Each row of a before or after table is a point. One or more steps were done to the points. Then noise was added and the rows were shuffled. The steps act on columns, c1 being the first. Name the steps. A step turns or swaps two columns, mirrors them in a line or flattens them onto one, adds a multiple of one to another, or multiplies or shifts one. Angles are multiples of 10 degrees, from the lower column toward the higher: turns from -170 to 170, lines from 10 to 170 but not 90. Use the fewest steps. Two steps may share a column if one is a turn and the other turns, adds or multiplies; they go together, in the order done. Otherwise the lowest column goes first.
(in the rows, 128 means zero)

Before, 13 rows:
[[132 122]
 [108 114]
 [111  91]
 [ 93  80]
 [ 70 105]
 [102 133]
 [157 161]
 [116 143]
 [148 154]
 [123 150]
 [126 123]
 [142 119]
 [ 73  93]]
After:
[[139 105]
 [107  94]
 [ 71  71]
 [102 142]
 [146 194]
 [123 180]
 [116 166]
 [ 76  42]
 [156 212]
 [123 116]
 [ 96  11]
 [131 109]
 [109  35]]
Steps: multiply c2 by 2.5

Before:
[[197 136 186 132 112 121 164 162]
 [146 120 177 133 113 154 156  79]
 [124 178 123 136  96 116 164  86]
 [122 107 127  62 173 191  97 149]
 [190 165 171  88 173 145 145  77]
 [125 164 201 154 112 116  75 177]
 [159 118 115 146 176 210  96  83]
 [194  83 178 138 196 102 130 175]
 [135  97 150  75 129 189 170 133]
 [150 191 123  45 149 126 189  74]
 [178 119 138  37 158 149 111 153]
 [177 151 194 144 103 116  77  70]]
After, 12 rows:
[[177 164  82 144 166 116  68  74]
 [195 145 162 131 141 124  72 160]
 [158  76  96 142  12 207 140  83]
 [121 158  73 153 171 114  52 179]
 [124 179 168 136 181 119 132  89]
 [197  51 129 136 146  95  79 174]
 [179  97 115  41 101 146 116 154]
 [136 125 168  77   9 193 101 130]
 [194  95 145  83 153 148  83  84]
 [150 128 188  37 199 122 136  75]
 [120  77  97  62  32 187 131 150]
 [143 142 161 133  70 154  81  74]]
Steps: turn c2 and c5 by 70 degrees; add -1.5 times c6 to c5; turn c3 and c7 by -90 degrees

Before:
[[141  83 138 132 151  87 111 149 151 105 121 145]
 [125 139 137 114 107  95  99 121  78 106 135 127]
 [126 116 145 127 154 117 138 157 121 114 110 106]
 [148 127 137 104 116 163  98 118 154 124 160 110]
 [165 102  58 115 133  81 111 156 107 163 114 119]
 [112 108 140 105 107 152 112 125  71 107 155 135]
 [157 102 127 115 124  87  96 117 139 179 111 143]
 [151  85 142 103 104  96 117 140  96 111 115 132]
 [133 171 146 106 141 111 170 125 144 141 139 144]
 [151 115 148 168  96  87 122 158 141 164 115 130]]
After, 10 rows:
[[151  46 134 103 104  96 162 142  96 111 117 133]
 [133 129  83 107 142 112 134 123 143 140 139 144]
 [142  44 140 132 152  88 158 147 150 105 121 144]
 [165  63 167 117 133  81  10 157 110 163 114 120]
 [157  63 159 116 123  87 148 117 137 178 110 143]
 [125  98 153 116 108  97 163 122  78 107 134 125]
 [113  69 138 105 107 151 163 126  71 106 153 135]
 [125  76 113 126 154 116 152 155 121 115 111 105]
 [148  88 152 105 116 162 165 119 153 125 161 111]
 [152  75 126 168  95  89 169 158 141 164 115 131]]
Steps: shift c2 by -40; turn c3 and c7 by 110 degrees; multiply c7 by 2

Before, 12 rows:
[[176  83 159  96 122 183 136 166 123  66  98  66 144 139 175  62 144 157
  187 152 106 114 124 208]
 [164 105 152 139 143 113 170 116 135 141  53 139 131  50 186 111 141 119
  124 120 129 150 109 113]
 [158  82  84  69 157 134 164 168  94  66 144  84 203 122 228  94 164 158
  146 150 121 104 145 150]
 [108 159 124 160 114 132 115  77  83 142  91 135 116  80 188 142 112 121
  132 106 119 171 109 127]
 [111 158 109 136 130 117 154  70 162 158  96 146 100  54 141 125  87 119
  128 160 173 161 154  91]
 [132  89 120 132 151 147 146 149 141  65 139 197  78 163  64 160 159 147
  112  99 125 171 113 142]
 [151 129 135 137 173  97 105 110  78 166 117 162  86  78 123  98 101 132
  129 118 138 153 113 118]
 [131  96 112 139 157 154 148 149 135 134 148 226  36 200  76 150 186  90
  100 149 117 182  73 206]
 [172 158 117 174 114  80 116 106 101 167  97 130 136  58 130 160 124 129
  134 154 118 161 137 121]
 [163 170 137 106 193  90 141 106  95 132 109 150 125 105 134 193 124  81
  146 108 148 115 119 115]
 [127 113 120 148 134 178 116 152 165 122 139 249  47 143  48 149 104  73
   62 142  81 151  83 138]
 [156 100 147 124 148 141 126 154 145 111 115  62 170 160 182  77 175 157
  134 128 132  86 104 128]]
After, 12 rows:
[[170  94 119 174 131  81 115 107 105 164  99 126 137  56 133 161 123 134
  134 156 125 180 134 125]
 [107  98 127 164 133 133 117  77  81 144  90 132 116  80 190 143 112 123
  135 105 118 192 100 130]
 [110 102 107 133 110 117 148  72 165 153  93 141 101  54 141 126  84 120
  128 163 163 177 145  87]
 [160 153 155 141 119 113 169 111 133 138  52 142 133  46 187 112 140 121
  123 121 120 170  96 113]
 [153 138 135 133  86  93 104 108  78 168 120 165  83  79 124  95  98 128
  130 122  92 172 100 114]
 [157 165 150 122 121 143 130 156 148 113 116  61 168 158 182  70 175 161
  134 133 123 114  98 128]
 [177 170 163  96 144 180 131 161 120  67 102  64 139 140 168  59 141 156
  184 152 132 130 116 213]
 [132 167 120 133 120 149 148 151 142  61 134 203  73 165  61 161 160 157
  111  94 129 188 111 145]
 [137 170 105 133 117 160 149 153 137 136 146 232  36 196  76 147 192  89
   91 143 104 201  65 205]
 [159 179  79  61 120 133 163 172  97  63 142  82 204 121 230  93 161 161
  145 151 108 124 129 154]
 [160 115 140 105  49  83 136 110  93 127 107 147 122 106 127 194 126  86
  144 108  73 136 112 111]
 [128 140 115 152 127 179 110 151 167 125 145 249  46 143  47 147 104  72
   65 141  81 164  63 144]]
Steps: turn c2 and c5 by -160 degrees; add 1 times c5 to c21; shift c22 by 20; shift c23 by -10
